Each point is reached from the start by the listed moves, each made 0, 1 or 2 times, or once backwards (-1), plus a little noise. Say if it took an odd or an even number of moves. Then give how often each move was made.

Moves:
(1): [ -2 -25]
(2): [26 -6]
Start: [-4  6]
Points:
[ 44 -58] => even (2, 2)
[ 17 -51] => odd (2, 1)
[-31 -14] => even (1, -1)

Moves:
(1): [ -8 -18  -4   9 -26 -15  27]
(2): [ 20  -1  -9 -17  42 -36 -31]
(3): [ 11   0  -6  18   3 -11   7]
(4): [-21  18 -11  -2  10  21  -1]
(5): [  7 -11 -12   3  -3  -5  -9]
(6): [ 6  4 -4 -9 -3 22 16]
Start: [-1  0 13 18 -3 10 -4]
Points:
[-41  52  -3  55 -17  95  65] => odd (0, -1, 2, 2, -1, 1)
[  9  12 -19 -25  66   9 -90] => even (-1, 1, -1, 1, 2, 0)
[ -2 -41 -38  26 -11 -45  -1] => even (2, 1, 0, 1, 2, 0)
[ 30 -22 -10  56  23 -86  -8] => odd (1, 1, 2, 0, 0, -1)

Moves:
(1): [-2 -4 21  4 11 16  3  6  4 -3  3 -4  7]
(2): [  9   2   3   2  11 -11   6 -17  -3   7  -5   9 -23]
(3): [ -6  -5 -13  -1  -5   6   7  -6   0   8 -16  -5 -14]
(4): [  6  -8 -21  -4   8  -6  14   5  17 -20  -1  -3  -3]
(5): [-11   4 -11  24   5   4  -2  -2  -2  -3   2  -5  -6]
(6): [ -8  18   6  14  10 -22   3  14  -1  -4  -7  -2  -5]
(7): [-14  -5   5  -8   5  -4   1 -19   0  15 -12  -4  -4]
(8): [  0  -2   1   3  -9  13  -5   1   5 -13   1 -10  10]
(9): [  5   6   2   0  18  -2 -11  16  -7  -6 -10   0  17]
(10): [-14   5  -6   4  -9  11  -2   8 -12  -8   0  -8  -4]
(11): [ 12   4  -3   3  17  25 -10   8   2   2   1 -11  -9]
Start: [ 1 -2  8  1 -1  9  7  0  8  6 -6  5 -1]
Points:
[-55  24 -16  48  70 -95  38  10  24 -20 -37   3  -6] => even (0, 0, -1, 2, 2, 2, 2, -1, 1, 0, -1)
[-51  -7  20  41  -3  89 -35   5 -22   1  -7 -35  45] => even (1, -1, 0, -1, 2, -1, 1, 1, 1, 1, 0)
[ 19   4 -48  48  11 -39  15   0  23 -37  -9  18  -2] => even (-1, 1, 0, 1, 2, 0, -1, 1, 1, -1, -1)
